Each row of a before or after table is a point. One or more steps were done to the points. Then noise was added and the rows were shuffled. The steps act on columns, c1 being the first. Write out the steps. A step turns or swaps two columns, mirrors them in a line or flattens them onto one, adds a multiple of one to another, or multiplies or shifts one. Angles are multiples of 10 degrees, from the lower column toward the higher: turns from -170 to 170, lines from 10 to 170 but not 90. Use the fewest steps. Two steps may share a column if one is a turn and the other turns, adds or multiplies; they go together, in the order done. Otherwise the lowest column goes first.

Before:
+0.18  -0.01  -0.38
-0.05  +0.10  -0.24
+0.19  +0.31  +0.97
+0.24  -0.13  -0.16
+0.32  +0.01  +0.39
+0.30  +0.35  -0.36
+0.22  +0.32  -0.26
+0.10  +0.16  +0.03
+0.22  +0.18  -0.45
-0.16  +0.22  -0.28
After (10 x 3):
-0.30  +0.23  -0.31
+0.46  +0.19  -0.44
+0.64  -0.02  +0.43
+0.36  +0.29  +0.99
+0.37  -0.03  -0.38
-0.11  +0.09  -0.21
+0.63  +0.35  -0.33
+0.20  +0.15  +0.01
+0.47  +0.32  -0.22
+0.47  -0.09  -0.15
Steps: multiply c1 by 2

Before:
+0.22  +0.36  +0.34  +0.15  -0.12  +0.35  -0.16  +0.16
-0.39  +0.24  +0.51  +0.03  -0.46  +0.23  -0.30  +0.11
-0.05  +0.25  +0.07  +0.00  -0.59  -0.42  -0.52  +0.49
+0.12  +0.04  +0.67  -0.20  -0.08  +0.34  -0.10  +0.23
+0.51  -0.14  +0.54  +0.10  -0.38  +0.53  +0.07  -0.38
-0.08  -0.36  +0.01  +0.16  +0.06  -0.25  +0.02  -0.36
+0.41  -0.55  +0.24  -0.15  -0.14  +0.14  +0.18  -0.23
-0.15  +0.50  +0.16  -0.32  -0.35  -0.05  -0.60  +0.03
-0.47  +0.27  -0.09  -0.06  -0.37  +0.24  -0.73  +0.38
-0.03  -0.34  -0.15  -0.14  -0.15  -0.06  +0.58  -0.24
After, 10 rows:
-0.12  -0.08  +0.69  -0.53  +0.07  +0.34  -0.09  +0.23
-0.61  -0.37  +0.57  +0.68  +0.25  +0.40  +0.07  -0.35
-0.07  +0.16  -0.07  -0.64  -0.64  +0.28  -0.74  +0.39
-0.24  +0.11  +0.52  -0.11  -0.56  +0.29  -0.29  +0.07
-0.27  -0.56  +0.19  +0.20  +0.27  -0.08  +0.18  -0.25
-0.20  +0.19  +0.33  -0.10  +0.15  +0.46  -0.12  +0.14
-0.49  +0.37  +0.08  -0.74  -0.36  -0.34  -0.51  +0.47
-0.11  -0.30  -0.15  +0.22  -0.09  -0.16  +0.59  -0.21
-0.25  +0.52  +0.15  -0.37  -0.33  +0.12  -0.66  +0.01
+0.09  -0.26  +0.01  +0.69  -0.05  -0.36  +0.04  -0.36
Steps: mirror c1 and c5 in the line at 60 degrees; turn c2 and c6 by 20 degrees; add -1.5 times c8 to c4

Before, 9 rows:
+0.16  +0.19  +0.43  +0.31  +0.41  +0.16  +0.22  +0.47  -0.70  +0.07  +0.21  +0.24
+0.19  +0.34  -0.48  +0.04  -0.22  -0.21  +0.41  -0.01  -0.35  -0.09  -0.04  -0.26
-0.16  +0.07  +0.44  +0.22  -0.42  +0.39  +0.04  +0.33  -0.54  -0.42  -0.37  +0.18
+0.19  -0.11  +0.18  -0.34  -0.06  +0.69  -0.37  -0.06  +0.07  +0.21  -0.02  -0.03
+0.23  +0.01  -0.22  +0.16  -0.31  +0.49  +0.16  +0.31  -0.12  -0.65  +0.07  -0.44
+0.23  -0.14  -0.15  -0.12  +0.12  -0.27  -0.25  +0.29  -0.40  +0.25  -0.66  +0.02
+0.08  -0.39  +0.35  -0.36  -0.57  -0.31  -0.50  -0.37  -0.89  -0.54  -0.07  +0.35
-0.57  -0.51  -0.14  -0.59  -0.11  +0.71  -0.15  +0.13  -0.71  +0.21  -0.52  -0.19
+0.10  -0.18  +0.36  -0.49  +0.05  -0.26  +0.28  -0.03  +0.11  +0.22  -0.62  +0.17
After:
-0.67  +0.19  +0.23  -0.35  -0.39  +0.15  +0.41  +0.18  -0.29  +0.08  -0.09  +0.44
-0.08  +0.00  -0.44  +0.34  -0.11  +0.49  +0.38  +0.12  -0.25  -0.66  -0.20  -0.22
-0.57  +0.08  +0.18  +0.44  -0.13  +0.39  +0.25  +0.14  +0.07  -0.42  -0.68  +0.45
-0.36  -0.15  +0.03  -0.14  +0.11  -0.26  -0.05  +0.12  -0.29  +0.24  -0.96  -0.16
-0.80  -0.53  -0.17  -0.01  +0.61  +0.72  +0.06  +0.05  +0.43  +0.22  -0.82  -0.13
-0.33  +0.34  -0.25  +0.23  +0.01  -0.19  +0.62  -0.02  -0.24  -0.08  -0.34  -0.49
+0.11  -0.11  -0.02  +0.01  +0.34  +0.67  -0.16  -0.02  -0.17  +0.22  -0.32  +0.17
-0.86  -0.41  +0.34  +0.52  +0.45  -0.31  -0.30  -0.14  -0.25  -0.54  -0.37  +0.35
+0.13  -0.17  +0.17  -0.13  +0.47  -0.25  +0.48  +0.00  -0.07  +0.22  -0.92  +0.36
Steps: turn c1 and c9 by -80 degrees; swap c3 and c12; mirror c4 and c5 in the line at 140 degrees; shift c7 by +0.20; multiply c8 by 0.4; shift c11 by -0.30

Before, 12 rows:
+0.45  +0.36  +0.11  -0.65  +0.59  -0.36  -0.28  -0.26  -0.57  -0.24  -0.18  +0.01  -0.14  +0.43  -0.43  -0.03  +0.36  +0.17  -0.13  +0.23
+0.05  -0.41  -0.37  -0.30  -0.07  -0.34  +0.80  +0.27  +0.05  +0.22  -0.59  -0.40  +0.28  +0.18  +0.01  -0.36  -0.27  +0.14  +0.17  +0.24
-0.18  -0.18  +0.66  +0.29  +0.19  +0.19  -0.03  +0.07  -0.57  +0.31  -0.15  -0.33  +0.09  +0.04  +0.28  -0.04  +0.19  -0.17  -0.35  -0.47
-0.09  -0.04  -0.25  +0.21  +0.05  -0.06  +0.50  +0.27  +0.18  -0.31  -0.19  -0.04  +0.48  +0.35  -0.16  -0.30  -0.02  -0.30  +0.85  -0.28
+0.29  +0.24  +0.13  +0.25  +0.27  -0.04  -0.75  -0.40  -0.20  +0.38  +0.24  -0.53  +0.06  +0.24  -0.12  -0.33  -0.43  +0.01  -0.13  +0.10
+0.68  -0.03  +0.08  -0.02  +0.19  -0.02  +0.75  +0.41  -0.23  +0.02  +0.65  +0.14  -0.34  -0.01  +0.38  -0.04  +0.08  +0.04  -0.09  -0.07
-0.13  -0.12  +0.01  +0.26  -0.10  +0.37  +0.41  -0.19  +0.34  -0.38  +0.28  -0.09  +0.02  -0.24  -0.16  -0.03  +0.00  +0.07  +0.00  -0.12
-0.08  -0.63  -0.09  +0.66  +0.43  +0.33  +0.72  -0.22  -0.05  +0.21  +0.19  -0.81  +0.33  +0.11  -0.26  +0.28  +0.20  +0.18  +0.03  +0.27
+0.16  +0.09  +0.09  -0.12  +0.13  -0.63  +0.47  +0.09  -0.34  -0.13  -0.13  -0.22  -0.15  +0.04  +0.38  +0.08  -0.52  -0.03  -0.16  -0.22
+0.80  +0.21  +0.43  -0.08  +0.44  -0.35  -0.42  +0.10  +0.15  -0.04  +0.41  -0.57  +0.36  -0.01  -0.27  -0.12  -0.48  +0.64  -0.22  -0.10
+0.30  +0.33  -0.82  -0.36  +0.60  +0.23  +0.27  -0.27  -0.17  -0.69  -0.16  -0.99  +0.34  +0.52  -0.19  +0.26  +0.34  -0.57  -0.34  +0.50
-0.24  -0.32  +0.40  -0.34  +0.21  +0.16  +0.10  -0.16  +0.30  -0.33  -0.30  +0.01  +0.21  +0.67  -0.39  -0.07  +0.13  -0.15  +0.24  +0.35
After:
+0.15  -0.48  -0.08  -0.86  +0.61  -0.34  +0.59  -0.28  -0.58  -0.23  -0.16  +0.03  -0.13  +0.44  +0.26  +0.22  +0.38  +0.18  -0.12  +0.23
-0.19  -0.15  +0.13  +0.27  +0.05  -0.04  +0.23  +0.26  +0.20  -0.31  -0.19  -0.02  +0.48  +0.20  -0.05  -0.21  -0.02  -0.34  +0.85  -0.29
+0.26  +0.40  +0.02  -0.06  +0.19  +0.00  +1.08  +0.40  -0.26  +0.03  +0.64  +0.11  -0.37  +0.11  +0.03  +0.31  +0.10  +0.08  -0.07  -0.08
+0.10  -0.16  -0.21  +0.87  +0.43  +0.33  +0.82  -0.22  -0.07  +0.20  +0.20  -0.82  +0.30  +0.00  -0.64  +0.11  +0.20  +0.04  +0.02  +0.28
+0.09  +0.36  +0.07  -0.15  +0.13  -0.63  +0.99  +0.11  -0.33  -0.15  -0.13  -0.24  -0.15  +0.07  +0.17  +0.10  -0.53  +0.06  -0.15  -0.22
-0.12  -0.33  +0.33  -0.46  +0.19  +0.14  -0.36  -0.17  +0.29  -0.36  -0.29  +0.01  +0.22  +0.60  -0.37  -0.14  +0.15  +0.26  +0.24  +0.33
-0.03  -0.16  +0.06  +0.33  +0.27  -0.07  -0.45  -0.37  -0.22  +0.39  +0.23  -0.54  +0.08  +0.21  +0.21  -0.03  -0.43  +0.10  -0.15  +0.10
+0.25  -0.22  +0.08  -0.45  +0.57  +0.24  +0.51  -0.25  -0.19  -0.72  -0.16  -0.98  +0.34  +0.42  +0.28  +0.28  +0.35  -0.98  -0.32  +0.50
+0.26  -0.30  -0.33  -0.09  +0.44  -0.34  -0.63  +0.11  +0.16  -0.04  +0.41  -0.57  +0.36  -0.12  +0.13  +0.32  -0.46  +0.68  -0.24  -0.13
-0.15  +0.07  -0.29  -0.40  -0.08  -0.33  +0.71  +0.28  +0.06  +0.21  -0.58  -0.42  +0.26  +0.09  -0.42  -0.15  -0.27  -0.24  +0.16  +0.26
-0.11  +0.32  +0.50  +0.40  +0.17  +0.21  +0.82  +0.07  -0.57  +0.32  -0.13  -0.33  +0.08  +0.01  -0.13  -0.11  +0.20  +0.48  -0.34  -0.47
-0.06  -0.14  -0.08  +0.34  -0.10  +0.36  -0.10  -0.18  +0.32  -0.39  +0.30  -0.08  +0.02  -0.23  -0.15  -0.08  -0.01  +0.06  +0.01  -0.11
Steps: flatten c1 and c16 onto the line at 50 degrees; mirror c2 and c15 in the line at 50 degrees; turn c3 and c18 by 60 degrees; multiply c4 by 1.3; add -1.5 times c9 to c7; add -0.3 times c13 to c14

Before:
+0.10  +0.49  +0.20  -0.11  +0.67  -0.25  -0.05  -0.87  -0.05  +0.30  +0.74  -0.19  +0.40  +0.28  -0.44  +0.05  -0.06  -0.16  +0.09  +0.48  -0.16  +0.39  -0.79  -0.62  +0.11  +0.22  +0.07  +0.11  -0.16  +0.42  +0.18  +0.23  -0.39  +0.21  -0.52  -0.39  -0.10  +0.50  +0.36  -0.19  +0.28  +0.43  -0.30  -0.44  -0.04  +0.16  -0.19  +0.47
-0.22  +0.19  -0.52  -0.23  -0.02  +0.66  -0.59  +0.25  +0.05  +0.20  -0.45  +0.17  -0.56  -0.46  +0.37  -0.60  +0.11  +0.02  -0.09  -0.36  +0.24  -0.63  +0.39  +0.19  +0.20  +0.35  -0.17  +0.16  -0.31  -0.50  +0.13  -0.21  +0.15  +0.05  +0.55  +0.55  -0.33  +0.10  +0.24  +0.22  +0.02  -0.21  +0.53  +0.11  +0.04  -0.72  -0.07  +0.27
-0.24  +0.43  -0.31  -0.42  -0.68  +0.19  -0.03  +0.19  +0.02  -0.24  -0.29  +0.29  -0.01  -0.04  -0.01  +0.03  +0.75  -0.21  -0.60  -0.31  -0.02  -0.47  +0.21  +0.11  -0.20  -0.18  +0.04  -0.21  -0.25  -0.19  -0.33  -0.14  +0.35  -0.07  +0.09  +0.19  -0.35  -0.05  +0.01  +0.12  +0.12  -0.17  +0.03  +0.52  -0.41  -0.01  +0.18  -0.37
+0.25  +0.37  -0.13  -0.09  +0.34  -0.28  +0.30  -0.70  -0.20  -0.02  +0.28  -0.35  +0.16  +0.07  -0.14  +0.55  -0.25  -0.31  +0.56  +0.15  -0.29  +0.39  -0.73  -0.72  +0.11  +0.00  +0.07  -0.26  +0.02  +0.75  +0.35  +0.42  -0.50  +0.51  -0.42  -0.24  -0.34  +0.05  -0.25  -0.38  +0.15  +0.53  +0.04  +0.10  +0.06  -0.13  -0.28  +0.41
-0.10  -0.13  -0.46  -0.24  -0.36  +0.62  -0.48  +0.03  -0.02  +0.27  -0.54  +0.56  -0.39  -0.53  -0.06  -0.66  +0.19  -0.23  -0.33  -0.10  +0.09  -0.04  -0.13  +0.27  +0.65  +0.17  -0.19  +0.70  -0.52  +0.08  +0.33  -0.15  -0.14  +0.02  +0.51  +0.22  -0.24  -0.10  +0.26  +0.21  +0.05  -0.20  +0.34  +0.55  -0.38  -0.65  -0.11  +0.36
-0.68  -0.19  -0.56  -0.18  -0.28  +0.40  -0.26  +0.04  -0.27  -0.40  -0.34  +0.26  -0.01  -0.36  -0.01  -0.22  +0.63  -0.16  -0.14  -0.64  -0.25  -0.24  +0.42  +0.00  -0.30  +0.26  +0.01  +0.03  -0.04  -0.22  -0.38  +0.23  +0.33  +0.12  +0.13  +0.27  -0.02  -0.24  +0.19  -0.21  +0.01  -0.71  -0.11  +0.43  -0.51  -0.31  +0.04  +0.03
+0.08  +0.61  +0.19  +0.08  +0.07  -0.05  +0.16  -0.39  -0.10  +0.19  +0.72  -0.01  -0.08  +0.19  -0.49  -0.02  -0.27  +0.31  +0.66  +0.03  -0.28  +0.41  -0.54  -0.64  +0.15  +0.30  +0.51  +0.17  +0.04  +0.75  +0.13  +0.21  -0.61  +0.40  -0.42  -0.52  +0.01  +0.22  +0.14  +0.12  +0.32  +0.47  +0.12  -0.01  +0.20  +0.01  +0.06  +0.38
-0.13  +0.18  -0.11  +0.43  +0.00  -0.25  +0.46  +0.13  -0.62  +0.09  +0.58  -0.12  +0.55  -0.22  -0.22  +0.64  +0.30  +0.03  +0.14  +0.06  -0.46  -0.24  -0.46  -0.31  -0.50  -0.34  -0.14  -0.28  +0.12  +0.71  -0.08  +1.02  +0.12  +0.55  -0.11  -0.50  -0.33  +0.15  +0.16  -0.42  +0.25  +0.11  -0.26  +0.10  +0.12  +0.32  +0.19  +0.09
After:
+0.27  +0.34  -0.10  -0.11  +0.33  -0.27  +0.28  -0.71  -0.23  -0.05  +0.21  -0.36  +0.09  +0.06  -0.15  +0.56  -0.23  -0.27  +0.26  +0.16  -0.27  +0.41  -0.01  -0.69  +0.14  +0.01  +0.08  -0.27  +0.01  +0.78  +0.35  +0.41  -0.48  +0.53  -0.42  -0.50  -0.34  +0.05  -0.23  -0.41  +0.13  +0.50  +0.04  +0.10  +0.03  -0.13  -0.57  +0.45
-0.22  +0.42  -0.32  -0.41  -0.69  +0.25  -0.05  +0.15  +0.04  -0.26  -0.29  +0.32  +0.03  -0.04  +0.00  +0.04  +0.77  -0.23  -0.36  -0.32  -0.02  -0.51  +0.00  +0.10  -0.21  -0.15  +0.06  -0.22  -0.25  -0.18  -0.31  -0.14  +0.34  -0.08  +0.05  -0.01  -0.35  -0.04  +0.01  +0.11  +0.11  -0.18  +0.04  +0.53  -0.38  -0.06  +0.53  -0.38
-0.67  -0.16  -0.60  -0.17  -0.27  +0.41  -0.23  +0.05  -0.27  -0.44  -0.35  +0.24  -0.03  -0.37  +0.01  -0.24  +0.62  -0.15  -0.09  -0.65  -0.24  -0.25  +0.00  -0.03  -0.31  +0.28  +0.03  +0.04  -0.06  -0.20  -0.38  +0.24  +0.41  +0.16  +0.14  +0.09  -0.01  -0.26  +0.18  -0.26  +0.01  -0.72  -0.12  +0.45  -0.50  -0.39  +0.15  +0.04
-0.22  +0.20  -0.54  -0.20  -0.04  +0.65  -0.57  +0.21  +0.07  +0.20  -0.47  +0.12  -0.54  -0.43  +0.35  -0.59  +0.13  +0.02  -0.09  -0.33  +0.23  -0.64  -0.02  +0.20  +0.22  +0.34  -0.16  +0.22  -0.30  -0.50  +0.16  -0.23  +0.18  +0.06  +0.60  +0.37  -0.32  +0.02  +0.22  +0.23  +0.05  -0.19  +0.50  +0.09  +0.05  -0.70  -0.02  +0.26
+0.13  +0.48  +0.15  -0.12  +0.69  -0.25  -0.06  -0.87  -0.04  +0.30  +0.78  -0.20  +0.39  +0.31  -0.45  +0.05  -0.05  -0.12  -0.08  +0.49  -0.20  +0.38  +0.03  -0.64  +0.12  +0.23  +0.04  +0.13  -0.17  +0.44  +0.16  +0.23  -0.41  +0.19  -0.54  -0.59  -0.11  +0.49  +0.32  -0.18  +0.25  +0.42  -0.32  -0.44  -0.05  +0.16  -0.18  +0.45
-0.15  -0.15  -0.45  -0.19  -0.37  +0.63  -0.45  +0.03  -0.06  +0.25  -0.54  +0.54  -0.35  -0.53  -0.08  -0.64  +0.15  -0.24  -0.35  -0.07  +0.06  -0.05  +0.01  +0.27  +0.62  +0.20  -0.17  +0.68  -0.48  +0.07  +0.32  -0.13  -0.12  +0.05  +0.51  +0.00  -0.23  -0.09  +0.21  +0.23  +0.04  -0.20  +0.31  +0.56  -0.39  -0.65  +0.12  +0.33
+0.08  +0.62  +0.13  +0.07  +0.05  -0.05  +0.14  -0.39  -0.13  +0.17  +0.75  -0.03  -0.09  +0.21  -0.52  -0.03  -0.28  +0.33  +0.56  +0.09  -0.30  +0.41  +0.02  -0.63  +0.15  +0.32  +0.47  +0.22  +0.06  +0.73  +0.12  +0.21  -0.61  +0.40  -0.42  -0.74  +0.02  +0.20  +0.12  +0.14  +0.33  +0.45  +0.14  +0.02  +0.21  -0.01  -0.41  +0.39
-0.15  +0.15  -0.13  +0.43  -0.01  -0.25  +0.45  +0.13  -0.63  +0.09  +0.57  -0.13  +0.54  -0.21  -0.23  +0.62  +0.29  +0.05  +0.20  +0.05  -0.48  -0.21  +0.00  -0.30  -0.52  -0.38  -0.17  -0.30  +0.15  +0.72  -0.05  +1.05  +0.12  +0.57  -0.12  -0.72  -0.37  +0.13  +0.16  -0.42  +0.28  +0.09  -0.26  +0.10  +0.15  +0.29  +0.05  +0.10
Steps: turn c19 and c47 by -40 degrees; multiply c23 by 0; shift c36 by -0.20
